Each row of a before or after table is a point. One or more steps were done to the points. Then noise was added and the rows were shuffled. The steps act on how far a point lies along the listed directions, d1 being the first. Write out the steps. A step turns or swaps two directions, mirrors them in a line or flattens them onto one, adds a multiple of one to another, or multiplies one. Angles are multiples of 10 degrees, from the lower direction toward the higher: turns from -170 to 170, lines from 10 to 170 but not 90. Use the fewest steps. Two steps may share a direction if one is a turn and the other turns, adds or multiplies; they go together, in the order done. Otherwise the lowest direction goes first.

Directions:
(1): [-0.30 -0.44  0.03]
(2): [-0.25  0.20  0.42]
(3): [-0.36  0.22 -0.32]
Before:
[[-0.08 -0.14  0.42]
 [-0.26  0.43  0.28]
 [ 0.15 -0.50  0.04]
 [-0.33  0.15  0.15]
 [ 0.20  0.41  0.21]
 [-0.08 -0.19  0.02]
 [-0.68  0.05  0.05]
 [ 0.08 -0.56 -0.27]
 [-0.55  0.50 -0.07]
 [-0.26  0.17 -0.17]
 [-0.29  0.37 -0.20]
 [-0.50  0.05  0.19]
 [-0.69 -0.26 -0.34]]
After (13 x 3):
[[ 0.27  0.40 -0.20]
 [ 0.68 -0.15  0.45]
 [ 0.09 -0.28  0.23]
 [-0.28 -0.12  0.32]
 [-0.02 -0.43  0.30]
 [ 0.15  0.13  0.01]
 [ 0.13  0.05  0.40]
 [ 0.28 -0.08  0.55]
 [ 0.44  0.19 -0.20]
 [-0.02 -0.48  0.54]
 [-0.04  0.38  0.09]
 [-0.47 -0.06 -0.05]
 [ 0.00 -0.03  0.32]]
Steps: turn d1 and d3 by -150 degrees; multiply d2 by 0.7

Directions:
(1): [-0.13 -0.03 -0.02 -0.61 -0.25 -0.35  0.29 -0.32]
(2): [ 0.28 -0.18 -0.18  0.06  0.05  0.12  0.71  0.29]
Before:
[[-0.10 -0.03  0.19 -0.19 -0.31 -0.20 -0.45 -0.14]
 [-0.30  0.20  0.04 -0.74 -0.10 -0.44 -0.17 -0.44]
 [-0.39  0.27  0.24 -0.47 -0.28 -0.56 -0.18 -0.39]
 [-0.39  0.26  0.17  0.04  0.03 -0.31 -0.71 -0.26]
 [-0.20  0.07  0.12  0.54  0.12  0.06 -0.90  0.18]
 [ 0.10 -0.20 -0.06 -0.46 -0.20 -0.39  0.36 -0.19]
 [-0.13 -0.22 -0.18 -0.52 -0.14 -0.25  0.86 -0.19]
 [-0.31 -0.05  0.16 -0.58 -0.24 -0.33  0.05 -0.52]]
After (8 x 8):
[[-0.12 -0.15  0.05 -0.47 -0.18 -0.24  0.44 -0.33]
 [-0.27 -0.13 -0.09 -0.60 -0.19 -0.33  0.54 -0.36]
 [ 0.12 -0.13  0.06 -0.06 -0.26 -0.09 -0.01  0.09]
 [-0.12  0.13  0.07 -0.33 -0.19 -0.40  0.38 -0.10]
 [ 0.07 -0.21 -0.02 -0.48 -0.17 -0.42  0.31 -0.25]
 [-0.07  0.09 -0.02  0.20  0.11 -0.10 -0.02  0.08]
 [-0.03  0.08 -0.10 -0.58 -0.05 -0.28  0.36 -0.16]
 [ 0.00 -0.04 -0.01  0.66  0.18  0.20 -0.47  0.39]]
Steps: flatten d1 and d2 onto the line at 10 degrees

Directions:
(1): [-0.52  0.43 -0.10 -0.28 -0.32 -0.14  0.08  0.21 -0.53  0.20 -0.07]
(2): [-0.26 -0.35 -0.66  0.33  0.22 -0.18 -0.26  0.29 -0.12  0.02  0.22]
(3): [-0.36 -0.34  0.55 -0.06  0.08  0.29 -0.47  0.07 -0.28 -0.27  0.15]
(4): [-0.19  0.37 -0.10  0.14 -0.13  0.49 -0.30 -0.17  0.36  0.38  0.43]
(5): [-0.11 -0.01 -0.04 -0.25 -0.47 -0.27  0.03  0.25  0.45 -0.51  0.38]
(6): [ 0.04 -0.20  0.39  0.16 -0.22 -0.48 -0.24  0.26  0.21  0.61 -0.06]
Before, 13 rows:
[[-0.01 -0.05  0.11  0.09  0.31  0.47 -0.28 -0.13 -0.13 -0.02  0.03]
 [ 0.18 -0.91  0.73 -0.23  0.06 -0.64  0.25  0.25 -0.30 -0.68 -0.53]
 [ 0.06 -0.35  0.54 -0.19 -0.18 -0.04 -0.11  0.25  0.01 -0.36  0.08]
 [-0.11 -0.07 -0.11  0.32  0.77  0.62 -0.36 -0.07 -0.69  0.26 -0.14]
 [ 0.04  0.16  0.11 -0.15  0.30  0.44  0.13 -0.16 -0.06 -0.11 -0.06]
 [-0.15 -0.49  0.29  0.13  0.12 -0.38 -0.19  0.26  0.24 -0.31  0.08]
 [ 0.25 -0.09  0.44  0.08  0.03 -0.03 -0.25 -0.12  0.08 -0.02  0.02]
 [-0.30 -0.01  0.30 -0.38 -0.11 -0.08  0.03  0.35 -0.20 -0.49 -0.11]
 [-0.36  0.38 -0.18 -0.56 -0.38 -0.15  0.09  0.24 -0.48 -0.01 -0.07]
 [-0.17 -0.11 -0.28  0.12 -0.05  0.09 -0.10  0.05  0.14 -0.33  0.21]
 [ 0.08  0.07  0.16  0.00  0.32  0.37 -0.29 -0.14  0.03 -0.22  0.23]
 [ 0.30  0.04 -0.33  0.23 -0.06 -0.15  0.14  0.08  0.25  0.44  0.02]
 [ 0.32 -0.32 -0.22  0.19  0.55 -0.14  0.07  0.14 -0.17  0.26 -0.48]]
After, 13 rows:
[[ 0.02  0.16  0.06 -0.13  0.29  0.41  0.12 -0.12 -0.09 -0.10 -0.05]
 [-0.10 -0.63  0.76 -0.43 -0.17 -0.69  0.33  0.36 -0.61 -0.57 -0.59]
 [ 0.12  0.08  0.51 -0.06 -0.13 -0.05 -0.19 -0.10 -0.07  0.02 -0.04]
 [-0.14  0.00 -0.11  0.03 -0.12  0.12 -0.04  0.00  0.15 -0.30  0.12]
 [-0.20 -0.21  0.54 -0.09 -0.08 -0.36 -0.06  0.20  0.10 -0.24 -0.04]
 [-0.60  0.01  0.02 -0.33 -0.12 -0.19 -0.05  0.55 -0.43 -0.42 -0.05]
 [ 0.08  0.21  0.30 -0.13  0.26  0.40 -0.22 -0.18 -0.01 -0.22  0.16]
 [ 0.66 -0.60  0.19  0.65  1.17  0.86 -0.42 -0.42  0.09 -0.03 -0.07]
 [ 0.16 -0.12  0.27  0.10  0.39  0.52 -0.27 -0.23  0.04 -0.08  0.00]
 [-0.48 -0.02 -0.70 -0.20 -0.13 -0.29 -0.16  0.45 -0.47 -0.03  0.16]
 [ 0.81 -0.51  0.10  0.26  0.68  0.04  0.10 -0.14  0.28  0.09 -0.51]
 [-0.29 -0.07  0.48 -0.39 -0.41 -0.14 -0.04  0.37 -0.32 -0.23  0.03]
 [ 0.45  0.05 -0.18  0.23 -0.04 -0.09  0.18 -0.01  0.36  0.41  0.01]]
Steps: turn d1 and d2 by 60 degrees; add 1 times d5 to d1

Directions:
(1): [ 0.11  0.11  0.23 -0.18 -0.04  0.28  0.16  0.42  0.20  0.03 -0.24 -0.14
 -0.58 -0.16 -0.17  0.86 -0.11 -0.23]
(2): [ 0.15  0.38 -0.48 -0.41  0.53  0.18  0.27  0.18 -0.37 -0.01  0.01 -0.05
  0.44  0.07  0.03  0.33 -0.13  0.49]
(3): [ 0.11 -0.39  0.45 -0.05 -0.14  0.37 -0.29 -0.22 -0.21 -0.19 -0.06 -0.40
  0.44  0.42  0.46  0.32 -0.32 -0.06]
Before (8 x 18):
[[-0.12  0.48 -0.39 -0.34  0.34 -0.20  0.32 -0.05 -0.14  0.19 -0.05  0.18
   0.04 -0.08 -0.18 -0.26  0.18  0.54]
 [-0.15 -0.38  0.25  0.25 -0.26 -0.12 -0.34 -0.32  0.03 -0.18  0.12 -0.26
   0.26  0.15  0.26 -0.29  0.23 -0.22]
 [-0.16  0.15 -0.47 -0.01  0.23 -0.35 -0.05 -0.35 -0.31  0.02  0.18  0.30
   0.60 -0.15  0.11 -0.91  0.15  0.31]
 [ 0.17  0.39 -0.06 -0.46  0.38  0.46  0.27  0.62  0.19  0.13 -0.36 -0.15
  -0.54 -0.29 -0.08  0.90 -0.18 -0.18]
 [-0.13  0.01 -0.17  0.03  0.02 -0.29  0.05 -0.09  0.06  0.14  0.31  0.21
   0.00 -0.05 -0.08 -0.59  0.22  0.04]
 [-0.25 -0.32 -0.13  0.40 -0.16 -0.02 -0.37 -0.45  0.07  0.00  0.08  0.13
   0.48  0.17  0.16 -0.90  0.14  0.03]
 [-0.07 -0.30  0.19  0.21 -0.37 -0.17 -0.40 -0.28 -0.04 -0.12  0.31  0.00
   0.25  0.35  0.30 -0.41  0.08 -0.04]
 [-0.07  0.32 -0.56 -0.19  0.51  0.13  0.24  0.03 -0.18  0.14  0.16  0.13
   0.61  0.11  0.13 -0.14 -0.01  0.60]]
After, 8 rows:
[[-0.11 -0.29  0.11  0.13 -0.08 -0.07 -0.26 -0.26 -0.09 -0.19  0.10 -0.26
   0.37  0.17  0.27 -0.18  0.19 -0.09]
 [-0.03  0.45 -0.71 -0.30  0.68  0.19  0.33  0.09 -0.30  0.14  0.16  0.11
   0.74  0.12  0.14 -0.04 -0.02  0.72]
 [-0.09  0.54 -0.47 -0.44  0.40 -0.18  0.35 -0.02 -0.19  0.18 -0.04  0.16
   0.12 -0.05 -0.19 -0.19  0.14  0.63]
 [ 0.04  0.09  0.32 -0.16 -0.02  0.32  0.08  0.45  0.48  0.13 -0.39 -0.09
  -0.90 -0.37 -0.10  0.64 -0.08 -0.56]
 [ 0.00 -0.12 -0.03  0.04 -0.16 -0.10 -0.29 -0.19 -0.19 -0.12  0.32 -0.04
   0.41  0.36  0.33 -0.27  0.02  0.15]
 [-0.03  0.39 -0.80 -0.29  0.59 -0.23  0.15 -0.22 -0.59  0.00  0.21  0.25
   0.92 -0.11  0.14 -0.68  0.04  0.69]
 [-0.09  0.15 -0.31 -0.09  0.20 -0.21  0.16 -0.03 -0.06  0.19  0.33  0.20
   0.15 -0.01 -0.07 -0.48  0.20  0.20]
 [-0.17 -0.08 -0.42  0.12  0.20  0.10 -0.20 -0.34 -0.17 -0.02  0.10  0.12
   0.76  0.21  0.17 -0.69  0.06  0.35]]
Steps: add -0.7 times d1 to d2

Directions:
(1): [ 0.37 -0.47  0.38 -0.01  0.05  0.21  0.00  0.74  0.20  0.15  0.21 -0.01
  0.22 -0.07  0.30 -0.27 -0.06  0.29  0.70 -0.39  0.13 -0.16 -0.11 -0.24]
(2): [ 0.30  0.04 -0.74 -0.22 -0.24  0.57 -0.07  0.01  0.11  0.08  0.17 -0.51
  0.12  0.05  0.10 -0.05  0.16 -0.02 -0.11  0.11  0.64 -0.48  0.02  0.40]
(3): [-0.09 -0.20  0.16  0.09  0.26 -0.17  0.46 -0.04  0.51 -0.26  0.12 -0.29
 -0.08  0.20 -0.23  0.14  0.16  0.31  0.39  0.21 -0.15  0.18  0.25  0.94]
Before:
[[ 0.12  0.08 -0.34 -0.30 -0.18  0.09 -0.26 -0.01 -0.06  0.18 -0.17 -0.09
  -0.05 -0.12  0.07 -0.04  0.13 -0.30 -0.06 -0.08  0.25 -0.15  0.12 -0.23]
 [ 0.60 -0.36 -0.35 -0.28 -0.02  0.76 -0.22  0.73  0.11  0.34  0.32 -0.48
   0.50 -0.18  0.56 -0.45 -0.04  0.34  0.83 -0.42  0.77 -0.57 -0.16 -0.20]
 [-0.38  0.25 -0.18  0.21  0.10 -0.40  0.21 -0.83  0.12 -0.29  0.08 -0.24
  -0.28  0.18 -0.22  0.32  0.16 -0.05 -0.18  0.38 -0.04  0.20  0.21  0.73]
 [ 0.32 -0.04 -0.35 -0.17 -0.10  0.27 -0.55  0.17 -0.45  0.23  0.12  0.12
   0.18 -0.29  0.25 -0.09 -0.11 -0.07 -0.02  0.01  0.47 -0.45 -0.18 -0.64]
 [-0.28  0.01  0.53  0.05  0.09 -0.48  0.21 -0.39 -0.26 -0.24 -0.22  0.46
  -0.11  0.11 -0.21  0.11  0.01  0.04 -0.01  0.19 -0.40  0.53  0.05  0.08]
 [ 0.08  0.07 -0.19 -0.04 -0.14  0.31 -0.31  0.26 -0.31  0.12  0.02  0.08
   0.09  0.00  0.22 -0.09 -0.09 -0.18  0.02 -0.12  0.27 -0.32  0.03 -0.27]
 [ 0.02 -0.49  0.66  0.18  0.28 -0.20  0.09  0.73  0.26 -0.09 -0.15  0.56
   0.20 -0.17  0.11 -0.25  0.01  0.24  0.51 -0.55 -0.03  0.23 -0.11 -0.41]
 [ 0.24 -0.44  0.58  0.37 -0.04 -0.17 -0.14  0.51 -0.02  0.25 -0.03  0.21
  -0.01 -0.31  0.19 -0.38 -0.37  0.09  0.29 -0.54 -0.35  0.14 -0.15 -0.74]
 [-0.21  0.37 -0.03  0.17 -0.24 -0.18 -0.39 -0.37 -0.62  0.03 -0.28  0.46
  -0.13  0.00 -0.02  0.13 -0.34 -0.36 -0.34 -0.08 -0.19  0.15  0.02 -0.61]]
After (9 x 24):
[[ 0.18 -0.06 -0.28 -0.29 -0.09  0.13 -0.10  0.10  0.21  0.08 -0.06 -0.25
  -0.05 -0.01  0.03 -0.03  0.22 -0.08  0.19 -0.03  0.31 -0.14  0.19  0.17]
 [ 0.36 -0.32  0.22  0.26 -0.19  0.10 -0.32  0.50 -0.14  0.35 -0.05  0.08
   0.08 -0.37  0.28 -0.42 -0.42 -0.01  0.11 -0.58 -0.07 -0.09 -0.19 -0.86]
 [ 0.17 -0.07 -0.16 -0.04 -0.08  0.34 -0.14  0.40 -0.05  0.06  0.18 -0.15
   0.11  0.15  0.22 -0.11  0.00  0.01  0.30 -0.09  0.33 -0.35  0.11  0.20]
 [ 0.39 -0.62  0.31 -0.02  0.36  0.25  0.24  0.79  0.55  0.12  0.39 -0.40
   0.37 -0.02  0.36 -0.34  0.00  0.62  1.38 -0.39  0.28 -0.14  0.04  0.33]
 [ 0.42 -0.25 -0.37 -0.19  0.03  0.38 -0.26  0.40 -0.03  0.13  0.26 -0.25
   0.20 -0.13  0.23 -0.09  0.06  0.25  0.40  0.07  0.61 -0.58 -0.01  0.14]
 [ 0.02 -0.32  0.51  0.08  0.14 -0.11 -0.19  0.64 -0.04 -0.01 -0.24  0.71
   0.27 -0.25  0.18 -0.31 -0.01  0.02  0.22 -0.65  0.07  0.13 -0.20 -0.82]
 [-0.18  0.22  0.06 -0.07 -0.15 -0.22 -0.19 -0.50 -0.64 -0.05 -0.31  0.50
  -0.02  0.02 -0.07  0.03 -0.07 -0.24 -0.45  0.18 -0.11  0.26 -0.12 -0.43]
 [ 0.10  0.34 -0.65 -0.04 -0.45  0.37 -0.48 -0.20 -0.49  0.16 -0.10  0.00
  -0.02  0.03  0.14  0.03 -0.23 -0.37 -0.34 -0.06  0.43 -0.35  0.06 -0.33]
 [-0.52  0.33 -0.10  0.23  0.09 -0.55  0.07 -0.95 -0.07 -0.21 -0.02 -0.05
  -0.30  0.11 -0.23  0.30  0.08 -0.17 -0.37  0.34 -0.14  0.28  0.10  0.42]]
Steps: turn d2 and d3 by 60 degrees; turn d1 and d2 by -20 degrees
